Each point is reached from the start by the listed moves, each made 0, 1 or 2 times, or once backwards (-1), plus a little noise. Say if it took an odd or an even number of moves. Then give how often each move was made.

Moves:
(1): [ 0.41  1.39  0.68  1.69 -1.37]
(2): [-1.48  0.31 -0.39 -0.66 -0.76]
(3): [-0.57 -0.67  1.72 -0.21 -0.48]
Start: [ 0.42  0.99 -0.70 -0.25  0.04]
Points:
[-0.75  0.69 -3.47 -2.36  1.16] => odd (-1, 1, -1)
[ 1.07  0.73  3.76  1.76 -1.57] => even (1, -1, 2)
[-1.09  1.28 -1.07 -0.89 -0.73] => odd (0, 1, 0)
[-0.69 -0.36  2.58 -0.75 -0.83] => even (0, 0, 2)
[-0.63  2.64 -0.38  0.70 -1.96] => even (1, 1, 0)

Moves:
(1): [ 1.38  0.89  0.06  0.43 -1.37  0.01 -0.32 -0.66  0.78  0.43 -0.55 -0.85]
(2): [-0.32  0.38  0.39  0.87 -0.41  0.66 -0.60 -0.20  0.36  0.87  1.46  0.00]
(3): [ 0.35  0.32  0.90  0.15  0.24 -0.21 -0.20 -0.41  0.36  0.66 -0.16  0.59]
(4): [-0.22  0.08  0.89  1.07  0.26  0.40  0.32 -0.26 -0.03 -1.23 -0.09 -0.16]
(5): [ 0.05  0.03  0.15  0.01  0.15 -0.13  0.41  0.22  1.06  0.37  0.31 -0.80]
(6): [ 0.34  0.70  0.13 -0.39 -0.08  0.78 -0.33  1.04  0.20 -0.15 -0.07 -0.05]
(7): [ 0.23 -0.90  0.51 -0.19 -0.93  0.16  0.98 -0.78 -0.72  0.23 -0.04  0.21]
(8): [-0.60  0.16  0.17  0.28 -0.29 -0.55 -0.25  0.85 -0.15 -0.04 -0.68 -0.28]
(9): [-0.55 -0.22  0.44 -0.47 -0.35  0.00  0.45 -0.37  0.59 -0.11  0.40  0.64]
(10): [ 0.06 -0.99 -0.35  0.91 -0.26  0.75  0.02  0.03  0.30  0.53 -0.50  0.98]
(11): [ 0.14 -0.87  0.11 -0.28 -0.38 -0.63 -0.65  0.33  0.12 -1.19  0.27  0.36]
Start: [ 0.77 -0.69  0.06 -0.63 -0.29  0.72  0.28  0.45 -0.55 -0.76 -0.02  0.23]
Points:
[-0.42 -0.31  5.24  2.21 -3.86  0.26  0.05 -3.19  0.07 -2.34  2.64  1.08] => even (1, 2, 1, 2, -1, -1, 1, 1, 2, -1, 1)
[ 1.20 -0.44 -1.05 -3.70 -1.66 -3.10 -0.80  3.05  2.69 -3.16 -0.40 -2.84] => even (1, -1, -1, -1, 2, 0, -1, 1, 1, -1, 2)
[ 2.24 -0.36 -1.35 -0.93 -1.29  1.47 -0.68 -0.41  2.00  1.17  0.23  1.16] => even (1, 0, 0, -1, 0, 0, -1, -1, 1, 1, 0)
[-2.31 -1.68  1.09 -2.45  0.51 -0.59  0.01  6.38  2.25 -6.42 -0.38 -0.07] => odd (-1, -1, -1, 1, 2, 2, -1, 2, 2, 0, 2)
[-1.79  0.74 -0.14 -2.09  0.37 -0.80 -3.19  4.80 -1.49 -1.65  1.15  0.62] => even (-1, 1, 0, -1, -1, 1, -1, 2, 0, -1, 1)
[ 1.81  0.82  4.03  0.11 -2.22  2.29 -0.05  0.51  2.17 -3.79  0.04  1.10] => odd (1, 0, 1, 2, 0, 2, 0, 0, 2, 0, 1)
